Every row gives one point. A path goes straight from each point to the next, and from the last back to the first. The post is the endless flat space through its rows: a point in 2 columns, a line in 3, a plane in 4, and so on, so that a path can go around it. Count how often the path circles the post. Going back the other way cancels.

Post:
[[ -9 -11]]
Path (33 x 2):
[[ 28  -3]
 [  2 -43]
 [-39 -61]
 [-40 -15]
 [-58 -32]
 [-63 -20]
 [-39   4]
 [  9  44]
 [-14  40]
 [ 32  23]
 [ 17 -25]
 [ -7 -29]
 [-18 -47]
 [-51 -55]
 [-52  28]
 [ -8   8]
 [ -7  53]
 [-55  23]
 [-10  21]
 [ 36  17]
 [ 11 -30]
 [-24 -73]
 [-42 -26]
 [-63  19]
 [ -1  32]
 [ 66   6]
 [ 21 -27]
 [-10 -30]
 [-33 -14]
 [-47  13]
 [-11  12]
 [-29  10]
 [ 12  18]]
Times around: 4

Post, 5 rows:
[[  5 -14  62  11 -41  -3]
 [ 15 -48 -64 -58  -9   2]
 [-23  21  15 -19   2   5]
 [-10  25  -3  11   9 -17]
 [ -9 -32   2   2 -46  37]]
Path:
[[  28  -35  -49  -32  -16   28]
 [  64  -77  -40  -29    1  -23]
 [ -13  -84   55  -47  -23   12]
 [  22  -95   10  -22  -51  -51]
 [ -34  -16   19   -8  -85    5]
 [  26   17   56   -7  -45  -20]
 [  20  -21   22  -71  -11   11]
 [  -6    7   16   21   18   47]
 [ -33  -24   29   29   -6   40]
 [ -29  -53  -45   18  -42   29]
 [  -2   -6   25   43  -53  -10]
 [ -23   62   17   56   -1  -23]
 [ -42   11   15   -6  -43  -28]
 [ -35   22   17   41   21  -19]
 [  19  -49  -47   30   -7   27]
 [  33  -22  -12  -39   -1   55]
 [ -21   34   30   13  -30   49]
 [ -33   33  -38   30  -22    4]
 [ -32  -19   28  -67  -33    1]
 [  -6  -71   -4  -28  -10   -1]
 [  34  -40  -50    7   44   -8]
 [  30  -42  -53   -7   -9   13]
 [ -19   -1   11   33  -49   54]
 [ -20   10   -6   -3  -25    2]
 [ -41  -17  -34   -3  -41   17]
 [  -9  -34   -4  -12  -15   -3]
 [ -17    3   -3  -19   12   20]
 [ -12    3   33  -23  -10   56]
 [  40   12   16    0  -36   22]
 [   5  -20   62   52 -115  -10]
 [ -28  -26   23  -14  -57    2]
 [  10  -88  -13  -52  -34  -39]
 [ -19   22    3   34  -60  -38]
 [   5   -6    8  -14  -35    6]]
Times around: 1

Post (8 x 9):
[[ 15 -34  43  31 -12 -12  12  30 -13]
 [  6  10  40  50  26  19  16  30  -3]
 [ 37 -17 -11 -56 -14  17   5   8  53]
 [ 26  27  14 -42 -46   5  15   6  39]
 [  9  -1  18  72 -21  46   3  41 -56]
 [ 32  12 -39 -15 -21 -50   9 -12  33]
 [-17   7 -27 -53 -16 -39  20 -28  19]
 [ 22  -3  17  29 -17   1 -47   4 -11]]
Path:
[[   9  -10   49   -7   38    3   66   45   19]
 [ -42  -45  -14  -35   65  -15  -27   11   13]
 [ -33   25   13   72    0    6    3   21   -7]
 [ -17   30  -17    5  -21  -57  -24  -53   -2]
 [  92  -45  -26   16  -57    1   25   10    6]
 [  72   18  -14  -25  -47  -21   52   34   -6]
 [  66  -35    0  -61    9  -20  -72   23   59]
 [  30   18  -20    6  -43  -41  -53   23   28]
 [ -34    9  -37   17   -8  -24    1  -13  -14]
 [   8  -22  -51  -14  -29    5  -38   38    1]
 [  38   36    9  -46  -49   32 -100   10   23]
 [ -15   27  -27   24  -12  -26  -65  -21   -6]
 [ -30  -59  -25   25   -7  -87  -19  -30   -9]
 [ -16  -32    2   16    8  -45   66   -5   -6]
 [  62  -31  -26  -48  -38   26  -39  -20  -15]
 [  20  -45   26    3   27  -84   53   18   24]
 [  52   34    8  -53  -35   13  -42   22   60]
 [   4  -11  -46  -23    2    9   12   21   69]
 [   2   15   10  -11  -22  -31   64    2   35]
 [ -16   12  -10   -4  -55  -45    3  -35  -39]
 [  69    5   -3   12   24  -36   30   -7   19]]
Times around: 3

Post:
[[ 47 -13 -52 -43 -51   3   9  36   4  51 -21  -6]
 [-17   7  -1  18 -11   5  37  17 -40 -23  49   6]
 [-34  30  20 -29  12 -20  -9 -10  66 -13 -18   4]
 [-20   8   8   0   4  19  43 -21 -29 -65   2  42]
 [ 45 -26 -10   2   6  38 -19   0 -54 -30  26  14]
 [ -3  14  21   2 -22  -6  46   2  60 -34 -11  -6]
 [ 34 -35  25 -62 -14 -25   8   2  47  67 -36 -24]
 [ 34  47  -9 -16 -12  24  23  21 -64 -18  18 -10]
 [ 15  -4  -5  10  20   1   2  41 -74 -29 -12 -33]
 [  3 -22  -9 -81   4 -43  33  -5  88  52 -37 -75]
 [-11   8  15 -31 -41 -19   5 -14  -5 -47   4 -19]]
Path, 26 rows:
[[  76   33  -29  -38  -55    0  -23  -16   33  -71  -10   13]
 [  10  -29   -3  -37  -22    2   59   -4  -58  -44   51   -9]
 [   5    8  -37  -39   14   43   10    0   -8  -65  -11  -22]
 [ -38  -11    6  -56  -55  -12   21  -68  -14  -69  -17  -58]
 [  31  -14    1   21   22    2   -4  -14   49    9  -16   16]
 [ -10   52   16  -24  -65  -20  117   -7   29  -51  -18   39]
 [   1   36 -108  -46  -28   37   -1   78  -10    6   14   19]
 [  40  -46   -8    2   11   51   58   -9  -53  -17    4   18]
 [  -9   -5  -36  -31  -21  -21  -15  -32   98   43  -50   20]
 [ -32   39   16  -37  -38  -60   30  -20   81  -12  -10  -22]
 [  17   33   -2  -13  -27    3  -34   21  -15  -38   20   29]
 [ -20    6   14  -80  -30    0  -28  -10   12    0  -13    1]
 [  26  -16   22  -24   36   12  -40  -11  -20   27  -12  -58]
 [  27  -54  -18   -6  -21  -42   39    5   26   78   -5  -38]
 [  57    1    3   36   64   15   44   44  -14  -24   -4   12]
 [  37  -15    0  -20   -6   42    7   23  -23  -51   35   14]
 [  47    7  -21  -54   -6  -35   15   40   43   -5  -23  -50]
 [  42    8   13  -26  -20    3   24   -7   14  -74   16    5]
 [  20   19   33  -22   25   41   96   12   23  -10  -62   40]
 [ -13   47  -20    2   15   31   25    5  -22  -59    3   -5]
 [ -33   11  -39   -1  -24  -29   43    6   70   42  -12  -15]
 [  64  -49   12   11   40    1   -6   11   60   64   17   -8]
 [   3  -42  -25   -4   14  -11  -16   35  -52  -14   33  -37]
 [ -17  -68   -7  -64  -31   -6   48  -38   58   -9  -22  -18]
 [  49    1  -11  -27    8   35   21  -21   18   -8   -4  -16]
 [  32  -33    8   13   57   10   -1   14   18   19  -39  -18]]
Times around: 5

Post (17 x 18):
[[ -13  -67   20  -40    4   16  -24   60  -16   36  -15   70   -2    6
   -21   26   16    6]
 [ -22   10  -38  -13   27   30  -38   -6   -4  -15    8   38    0  -25
    26  -30   -9   26]
 [  20   22   -8    2  -76  -12    0  -64    7  -23    6  -23  -20   -3
   -40  -66  -21   13]
 [  -4  -10   22   -7   40   17   -5  -12  -51  -14   16   11   42  -51
   -12  -20   59  -20]
 [  26   27   -3  -30  -40   63  -12   31   21   35   -2   -9  -14    2
    11  -37   -3   -4]
 [ -24   15   40   -2   -7    8  -36   19    7   26   53   -1    7   -1
   -57   -9  -19  -32]
 [ -24  -14   43    5  -32   -8    1  -34   -9   -9   -6    7  -41  -45
     1  -10   23   67]
 [   6  -36   52   -7   31  -25  -30  -32    7   -8  -21   43   59   11
   -12   22   47   36]
 [  19   -9  -13  -42   -6  -78  -29  -14    9   16  -17   -8    6  -33
   -18   47  -10   -7]
 [  31  -11   -7   12  -36   26   -8    3    1    0   10  -82  -25  -22
   -35   11    3    4]
 [  13   42  -31   57   -7    0    4   -7    1    3   15  -36  -40    0
     1    2  -63  -17]
 [  -8  -20   -7    0  -36  -35  -13   18   11  -24  -50  -29   46  -16
    14   28    0    7]
 [ -17  -23  -11   12   44 -111  -21   38   20    6  -49  -13  -21  -54
     6   -9  -10    7]
 [ -53   27  -24   78    4    3   28  -32   17   10   20  -24   29  -63
    29    4   31   26]
 [ -16   26  -36  -18   56   19   19   36  -25   11   22   22   27   12
    15   -5  -10    0]
 [ -11  -45    4    1  -15   13  -15  -34  -30   22   12   15   39  -48
    21  -62  -52   17]
 [  27   16    0   22  -25   41  -21   27   15  -44   60   -1    2    2
    11  -44   12   17]]
Path, 23 rows:
[[  37  -10  -35  -40  -26   54  -10   45   27  -72    4   -2    0  -28
    47  -56   13   34]
 [ -28   33   18  -40   27   -1   16   54  -25  -31  -14   25   42  -23
    39  -59   15   16]
 [   8   51   -1   57    9   41   30   -3  -26  -13  -17   19  -14  -13
    14  -24   24   -4]
 [ -11  -65    3   10   53    9   -5   63  -83  -18   10   37  -37  -32
   -26  -20   19   12]
 [  23   -1   73  -57  -27  -20  -36  -63   -1   63  -77  -52   53    2
   -11   40   46    4]
 [   9  -55  -57   69  -14  -23   54  -25   21   59    4   42   19   -7
    44  -56  -17    8]
 [  35   37   35    9   44    8  -10    1   29  -38   73  -56  -10  -14
    -7   -6   12   31]
 [ -53  -48  -13   41   50  -12    3   21   -9   25  -59    3  -28  -21
   -13   14  -28   47]
 [ -10  -34  -34   29   24   35    5   36  -53    6   30   68   -8  -17
    -3  -87   24   26]
 [  -3   29  -66  -10   19  -27   44   46  -39   20   31  -11  -29   48
   -17   -7  -40   10]
 [  -8   13  -43   52   34  -20  -39   50   17  -14   29  -38   -1  -82
    54   62   41    0]
 [  17   65    4   67  -99  -18   -4   -6   28  -62   38  -97  -34  -40
    50  -25  -24   10]
 [ -40   64  -20   96   -5   61   48  -28    2   -9   49  -53   53  -31
    43   23   15  -10]
 [ -12  -21   30   50   24  -27  -39  -38   -8  -43   16   42  -33  -63
    -9   68  -26   11]
 [ -44  -33   40  -62  -29  -44  -15   27  -18   43  -10   78   19  -34
    -4   27  -34   22]
 [  31   31    3  -47   26   -5  -50   35    2  -13   -7  -24  -18   23
    -7  -58   17   39]
 [  -8  -58   -6    0   41  -46  -41  -16    7   33  -50   14  -17  -79
    62   22   37   45]
 [  15  -29    6  -18  -72  -42  -20  -32   74   17   21  -28   37   15
   -12    1  -60   12]
 [  28   -3  -57  -18   61  -59   25  -30  -30   -2    4   -4   59    8
    -8   38  -49  -23]
 [  22   55   48   54   -7   10  -17   13   20   20   -8  -33  -10    0
    10    2  -39  -13]
 [ -26    7  -34   50    3  -50  -14   38  -13    9    4   20  -36  -75
    44   19   -4   42]
 [ -59  -14   -8   27  -57    6  -46   56   38  -17   68  -40  -12   -3
    -6  -16   15   25]
 [ -51  -17    4   29  -32    8    5 -102  -11   40   25   29   23  -34
   -25  -20  -34    8]]
Times around: 4
